Every row gives one point. Each copy is the shape, with its points in the same order, turned, moved and blurred by noise. Say if it was mirrored as well.

Shape (7 x 3):
[[  6  24 -24]
 [-14 -22  11]
 [ 28  42 -36]
 [-30  -2 -15]
 [ -1 -11  42]
 [ 10  18  -1]
 [-20  45 -35]]
Copy 1, 7 rows:
[[-13  11  28]
 [ 19  -6 -20]
 [-17  21  60]
 [-15   6 -16]
 [ 35 -36  -6]
 [  3  -6  26]
 [-47   9  24]]
Copy 1 is: only turned
Copy 2 (7 x 3):
[[-10 -15  16]
 [ 24  -1 -26]
 [-22 -32  37]
 [ -4  21 -14]
 [ 56   1  -4]
 [ 12  -9  19]
 [-33  13  27]]
Copy 2 is: mirrored
Copy 3 (7 x 3):
[[ 23 -23 -16]
 [-21  18   2]
 [ 50 -30 -21]
 [-22 -17 -10]
 [ -4  29  30]
 [ 22  -5   4]
 [ 11 -56 -12]]
Copy 3 is: mirrored

Shape (8 x 3):
[[ 19  14   4]
 [ 20 -47  38]
 [ -5 -18  18]
 [-19 -24  26]
 [-23 -12   4]
 [-33 -17  -1]
 [  6  22  21]
 [ 15  41 -19]]
Copy 1, 8 rows:
[[ 13  29   2]
 [-13   2  60]
 [  2  -9  20]
 [  7 -24  28]
 [ -3 -17  -4]
 [-11 -34  -4]
 [ 32  15   2]
 [ 15  38 -33]]
Copy 1 is: mirrored
Copy 2, 8 rows:
[[-20   4 -10]
 [ 25  32 -56]
 [ 21  18 -16]
 [ 34  29  -9]
 [ 28   7   4]
 [ 37   2   9]
 [-18  23   2]
 [-37 -15  14]]
Copy 2 is: only turned
Copy 3, 8 rows:
[[-11  -2   6]
 [ 52 -29 -11]
 [ 17  -7 -25]
 [ 20 -11 -43]
 [  6   7 -39]
 [  9  15 -49]
 [-20 -16  -7]
 [-40  20  14]]
Copy 3 is: only turned

Shape (9 x 4):
[[-23 -52  46   4]
 [ -1  42 -23 -23]
 [ 15  35 -12  13]
 [ -4 -44  55   2]
 [ 22  42 -47 -42]
 [ 20 -49  10   5]
 [ 19  22  40 -18]
 [ -3 -25  20  -8]
 [ 26  -6 -15 -22]]
Copy 1, 9 rows:
[[-25 -41 -10 -31]
 [ 17  42  14  34]
 [ -5  34 -18  37]
 [-46 -31 -15 -30]
 [ 17  50  40  58]
 [-40 -42   6  15]
 [-38  32   1  -4]
 [-22 -10  -3  -6]
 [-21   9  22  37]]
Copy 1 is: only turned
Copy 2 (9 x 4):
[[ 35  45  -5  55]
 [-43 -26  20   7]
 [-37 -21 -21  13]
 [ 27  54 -13  40]
 [-42 -39  30 -25]
 [ 43  24 -16   6]
 [-34  38  -4   8]
 [ 11  26   2  28]
 [  2  -5   5 -14]]
Copy 2 is: only turned
Copy 3 (9 x 4):
[[-32 -28  60 -28]
 [ 13 -27 -47  13]
 [ 26  12 -32 -13]
 [-16 -39  57 -39]
 [ 39 -24 -52  44]
 [ 20 -15  48   0]
 [ 12 -47  -7 -34]
 [ -3 -24  19 -10]
 [ 30 -28   8  16]]
Copy 3 is: only turned

Shape, 7 rows:
[[-32 -14 -10  13]
 [ -5   5 -50  18]
 [ 14   8  28 -41]
 [ 18  22  -2  24]
 [ 12  -5  48 -21]
 [ 23 -19 -49  23]
 [  2  10  38  -8]]
Copy 1:
[[-26  20   0  11]
 [-40 -10 -11 -29]
 [ 47 -20   2  19]
 [  5  -8  27 -31]
 [ 41  -7  23  27]
 [-47 -35   8 -15]
 [ 40   5  22   6]]
Copy 1 is: mirrored
Copy 2:
[[-37 -20 -24   1]
 [-16 -49  10  10]
 [ 38  27 -22 -18]
 [ -4 -12  24  -2]
 [ 10  37 -10 -28]
 [-13 -59  10 -26]
 [  7  31  -1  -8]]
Copy 2 is: only turned
Copy 3, 7 rows:
[[ 25   5 -23 -13]
 [-28   3  -6 -21]
 [ 50   2  52  -9]
 [ -9 -15  18  16]
 [ 60   4  38  18]
 [-33  30   2   3]
 [ 47 -12  28  18]]
Copy 3 is: only turned
